Rows are points. Two turns around zero, p and q, are shown by what they do to some points. Where does a point land after both, in the order given? Backwards means that the second turn is done in reverse. Each puzzle has new turns, and all numbers are rounded.

Turn p:
[ 58 -31 -11] -> [60 -1 28]
[-51  24  15] -> [-55  -3 -20]
[  9 -31  27] -> [  4 -25  34]
[-31  -9 -19] -> [ -8 -21 -30]
[ 15  46 -12] -> [ -1  48 -12]
Turn q:
[41  8 49] -> [ 37 -33  41]
[ 13  -1 -24] -> [  2  -9 -25]
[-21  41 -20] -> [ 19  42 -20]
[-32 -47  -5] -> [-57   0   4]
Where do these land?
q, then p: [-67   4  39] -> [-69  33  14]
q, then p: [ 15 -28 -32] -> [ 14 -30 -31]
q, then p: [ 26  23 -23] -> [40  9 -7]
q, then p: [26  1 17] -> [ 15 -12  25]

Turn p:
[ 6 32 -7 14] -> [-1 36 -1  1]
[ 32 -10 -11 -70] -> [ 44 -28 -54 -21]
[ 24 -23 -12  33] -> [23 -1 28 32]
[-45   2  47  20] -> [-50  -7  36 -29]
[-50  14   1 -35] -> [-46 -12 -36 -20]
[ 33 -15 -18  38] -> [30 11 27 36]
Turn q:
[-17   0   9 -30] -> [-10   1  -4 -34]
[-25 -24  74   8] -> [ 20 -10  68 -40]
[-31  21 -14 -28] -> [-34 -14 -21 -24]
[41  2 -2 11] -> [11 30  1 28]
[ 59  34 -16  69] -> [-4 21 17 94]
[ -1  -3 -23 -16] -> [ -1   0 -28  -5]
[-25 -28 -28 -12] -> [ 16 -28 -32 -17]
Where do these land?
p, then q: [-26  41  -4  25] -> [-48 -24  10  -5]
q, then p: [-74   1   9 -27] -> [ -8 -71 -34 -10]
p, then q: [ 41 -21 -35  24] -> [16 19 27 51]
q, then p: [ 22  17   8 -23] -> [-18  25 -17 -11]
q, then p: [ 37 -38  22   0] -> [ 40  34   2 -23]

Turn p:
[ -5  22 -22 -51  13  -4] -> [ 16  19 -23  -6  47  19]
[ 36 -55   6  34 -19 -46] -> [ -7 -55  55 -37 -17 -17]
[-57  15  -7   3 -19  46] -> [  5  16 -66  19 -30 -10]
[ -3 -18  24  38  -2 -55] -> [-32 -51  30   6   2 -29]
[ 41 -14 -14 -12  49   4] -> [11  3 37  0 12 54]
[-31  42  -3  30 -41  24] -> [ 15  20 -32  30 -25 -52]
[ 19   8  16 -42  19  32] -> [ -9  48  -1 -12  10  34]
Turn q:
[-44 -53 -38  -1 -44 -11] -> [-43 -53 -45 -34 -10 -17]
[ 17 -23  -4  36  39  26] -> [ 17 -22   6  21  53  18]
[-10 -25  28  39 -33  29] -> [ 22 -51 -21  21 -20  24]
[ 17 -22  -9 -29  47 -23] -> [ -3   8  39 -31  39 -20]
[-25   0   8 -53 -19   0] -> [ -9  12   0 -49 -34   7]
[-51  54   8   9  16  14] -> [-38  31   6  24 -19  52]
[ 34  30 -47 -11 -13 -27] -> [ -7  45 -24   6   9 -51]
[ 59  -1  24  18  24 -42] -> [ 33   3  47  31  16 -47]
[  3  41  30  -9 -16  35] -> [ 29  29  -7  11 -33  35]
Where do these land?
q, then p: [-26   4  -2  31  22 -20] -> [-26 -20 -18  22 -26   0]
q, then p backwards: [-29 -62  25 -32  28  41] -> [ 27 -70 -28 -36  16 -29]
p, then q: [  4  31  25  24 -33 -32] -> [-32 -11  43  15 -17 -29]
p, then q backwards: [ -1  17 -11  21  -2  25] -> [ 17  25  15   9 -17   0]
q, then p backwards: [ 43  44 -34 -70  46   8] -> [ 55  48  14 -70 -30  26]
p, then q: [ 41 -32   6  41 -47  -5] -> [ 22 -16  21 -26 -60 -35]
q, then p backwards: [-31  -3  -9 -14 -15 -16] -> [-11 -24  30   1 -11   4]

Turn p:
[ -4  59  -8 -14 -12  -4] -> [ 10  10  -3   4 -38 -47]
[ 59 -46  27  34 -19 -28] -> [ 22 -24  31  24  77   7]
[ -5  82  28 -16  31  23] -> [ 15  26  -7  51 -73 -21]
[-20  31  26  -6 -21  22] -> [-10 -25   8  16 -42 -13]
[ -6 -49 -11 -27   1 -18] -> [  8   2  14 -45  19  31]
[ -6 -44 -51   3   5  33] -> [-13 -10 -53 -36  23  28]
[-18 -34 -11  27  14 -29] -> [-33  21  11 -14  36  15]
Turn q:
[ 50   2  14 -74  22 -13] -> [-16 -16   5 -56 -70  20]
[-42 -43 -21  39  -8 -15] -> [-38   7  -9  51  40 -11]
[-29 -25   6 -33  32 -40] -> [-60  20  30  -6 -14   9]
[ 22  30 -10  -1  20  12] -> [ 24  11 -13 -28  -1  20]
[31 27 39 25 -2 34] -> [ 48 -18  -3 -36  17 -27]
[ 14  57  23  27 -32  23] -> [ 74   6   3  -4   5 -25]
[ -4 -27 -10   3   1 -44] -> [-42  18 -13  15 -11 -14]
[-42 -20 -41  13 -33  43] -> [ 10 -28   0  64  33  30]
Where do these land?
p, then q: [ 12 -23   7  42   4 -41] -> [-11  27  24 -41  33   0]
q, then p: [ 28   6 -39 -48 -35  32] -> [  4 -66 -35  -8  34   4]
q, then p backwards: [ 42   3  26 -28  44 -30] -> [-56   0 -39 -34 -11 -11]
p, then q: [-40  20  21  -9  41 -52] -> [ 57  21  49  -4  -6 -26]
p, then q: [ -9 -60 -42 -24 -28  17] -> [-34 -40  13  -9 -24  59]
p, then q backwards: [-55  34 -22   9  36  23] -> [ 24 -15 -31 -18   7 -67]
q, then p backwards: [ 24  39 -13  11 -13  -2] -> [ 25  15 -17 -30  22   8]
p, then q: [  4 -24   6  32 -34  23] -> [-47 -12  -1   6  30   7]
p, then q: [ -7   4  57  15 -14  31] -> [-10 -29  -5  24  40 -39]

Turn p:
[ 22   7   1   6  13 -12 -35  11] -> [-19 -12  -5 -13  19  -8   9  31]
[25 -2 -6 -2  0 38  8 10] -> [ 21 -29  16 -15   5  21   4  -5]
[-13 -17 -34  14  -7 -10 -17 -20] -> [-37  15  12   7  16  11 -17 -13]
[ 31 -16  -5 -17 -21 -10  13  21] -> [  9 -21  -2 -13 -17   6 -36  17]
[ 29   5 -13 -10  34 -24  -8 -33] -> [  0  25  -9 -36  41 -13 -12   8]
[-51 -22 -35 -10   6 -13   5  23] -> [-38  28 -13   0 -38  32   0 -17]
[-38  -6  92  76 -18   2  56  20] -> [ 16 -47 -16  52 -53 -82  32 -59]
[  8  16 -24  -8  11   7   8  11] -> [  7  -3 -17 -12   9  27   2   0]
[-27  48 -24 -27 -44 -23 -22 -25] -> [  2  44 -12  58  21  26 -18  32]
[ 13 -12  49 -21  26  45  -6 -18] -> [ 40   1  45 -27  -3 -22  37   4]
Turn q:
[-17 -16 -28  -2 -25  -3  12 -33] -> [ -7 -41  -9 -16   5  16 -28   9]
[-29 -12  19 -12  17   7 -21   0] -> [-25  10 -26   7  -7  15  17 -16]
[ 33  24  24 -18  97   4  45  42] -> [ 56  71 -22   6 -16  -9  67  48]
[-29  23 -39 -12 -20  15 -42   4] -> [-43  22  -6 -17  -2  -4 -52 -10]
[ 21 -24 -18  12  -2   2   9  22] -> [  4  -4  31  11 -18   8  -1  23]
[-12   6  -5  15  -8  35   9  -1] -> [ 10  -4  -8  -5 -32  -4 -19 -13]
[-25   9 -13   4 -20  -6  20  24] -> [ -7  -3  16 -41 -16  -2  -1  -1]
[ 64 -12  59 -16 -46 -38 -30 -44] -> [ 20 -29  30  52  85   7  10 -45]
[ -5   3   1  29   8 -16  -2 -13] -> [ -8 -20  -7   5   0 -27   9   6]
Where do these land?
q, then p backwards: [-21  24 -27  23  -3 -10  14  28] -> [ 13 -39  23 -15  22 -18 -10   6]
p, then q: [ 20   2  12   2 -22 -20  -5  12] -> [-29   2  24   8  -4   0   8   7]
q, then p: [ 25 -33  15  14 -10   9   6   6] -> [  6 -31  19   6  -2 -27  -3 -17]
p, then q: [  6  -2 -92  20  17  -5   2 -19] -> [-17  26 -83  13 -24  11 -30   0]
q, then p: [-15 -12  24 -77 -12  19  -3 -15] -> [ 30   8  32 -16  42  44  33 -23]
q, then p: [  1 -31  14  23 -22  14  26 -22] -> [ -7 -19  42 -11  -7 -13 -28 -13]
q, then p backwards: [ -5  96 -17 -24  23 -25  19   2] -> [ 36  12  19 -30  65 -50   6 -47]
q, then p: [-10 -14  22  17  10   4 -73 -13] -> [-40  22 -10  36  18 -11  13 -50]
p, then q: [-17 -36  10  30 -10 -13  26  -6] -> [-24 -40 -11   0  30  -7  -6 -16]
q, then p: [  8 -33  12 -46  24   0  -2 -12] -> [ 12 -27   2 -11  12  33  27 -34]
q, then p backwards: [  7  39  27  18   4  27 -11  40] -> [-40 -21  32 -10  13  -6  25 -34]

Turn p:
[-30   9  -4  23  -7 -43  17  -9  14] -> [ 13 -31  -2  18 -35 -17 -15  19 -21]
[-12   0  12 -57 -58  18  35   3 -11] -> [-34  -7   9  11  14 -43 -29 -61  22]
[ 19  14  71  42  24  -3 -70  -7 -34] -> [ 31  38 -32  56  36  19  36  59  31]
[-13 -58  34  -8  29  18  27  10  -7] -> [ 35  -1 -12 -46  17 -42  15  -4  31]
[  5  24 -24  11 -18  18 -58  25 -29] -> [-48  27  -2  20 -11  44   8  20  29]
[ 22 -16   8  -9  -3 -21  33  19 -14] -> [ 20   0  35 -10   9 -18 -25  -1  14]
[ 22 -16 -29  39  18  19  33 -19 -32] -> [ 44  20  26 -18 -37  22  21 -23   9]
[ 15 -13 -33  -3  32   2 -27 -25 -18] -> [ -7  21  23 -14  -5  16  48  11 -15]
[ 12  12 -28  34 -48 -19 -19 -26  89] -> [-10 -87 -10  26   0  59  -8  -7 -43]
[-39  43  -7 -72  31  11  29  28  41] -> [-45  20 -34 -42  12 -41 -50 -13 -56]
Turn q:
[ -3 -43  59  -4 -11  28   3  32   9] -> [-10 -32 -19  55 -20 -38   2 -32   6]
[-28  13   3  -6 -52  28   7  25 -21] -> [  2   4 -37  40  -3  13  32  27  27]
[ 40  -5 -40   0   3 -44  18   8  47] -> [ 29 -18  15 -26  58  27 -24 -30 -13]
[-23   2  25 -15 -17  52  42 -19 -60] -> [ -9   3 -25  12 -25 -49  14  55  54]
[-10  53  30 -25 -12  35  -1 -12 -27] -> [  7  51 -41   3 -24 -28  18  25  11]
[-32  11  -5 -34 -14 -44  11   8   9] -> [-12   5 -30 -24   8  36   5 -27  31]
[ 14 -17 -18  34 -14 -40  12 -58  45] -> [ 56 -38  40 -48  -4  21   5 -19  -2]
[ 20 -23 -32   3  89  42 -82   5   0] -> [ -64    2   30   -6   -8  -18  -27   22 -109]
[ 38  -8 -22  27  -6 -65  -5 -19  -1] -> [ 18   3  62 -29  31  21  13 -27   5]
[-16  16   0  21  35   7  -4  29  -1] -> [-16  19   5  21 -14  15 -38   7 -11]
Where do these land?
q, then p: [-41  46  28 -19  -9  15   4  -9 -24] -> [-37 -18   2  10 -24  28 -44 -19 -21]
p, then q: [-21  13 -17 -16  25  19 -21  16 -22] -> [  1  22 -38  -4   1  31  -3  12  16]
p, then q: [-12  46 -42  43 -16   8 -50 -21  21] -> [  8 -27  -7  48 -13  10  14  75  15]
p, then q: [ 33 -43  14  39  17 -29   8  40  72] -> [-57 -33  -5  26  45 -53  -5 -18 -50]
q, then p: [ 23 -13  17 -41  33   9  63 -20 -12] -> [-31 -33  22  -8  22 -15   8  56 -42]
p, then q: [ 35 -45   5  18  22 -62  64  32   2] -> [-18  15   6  22  30 -55  27 -81 -26]
p, then q: [-13  37 -34 -19 -48   9 -47   3  13] -> [-14 -26  -9  16 -60  35   2  41  10]
q, then p: [ 22  25  -9  38 -39  30 -57  10  -4] -> [ 50  44  10  14 -25  15 -38 -16  33]
p, then q: [-36 -22  -1 -15 -10  28  26 -20 -26] -> [ 30 -11  -1 -47   4  17  14 -16  25]
q, then p: [  9 -43  37 -27  24 -27  11 -30 -21] -> [ -7 -46   3  17  13 -55  12   7 -31]
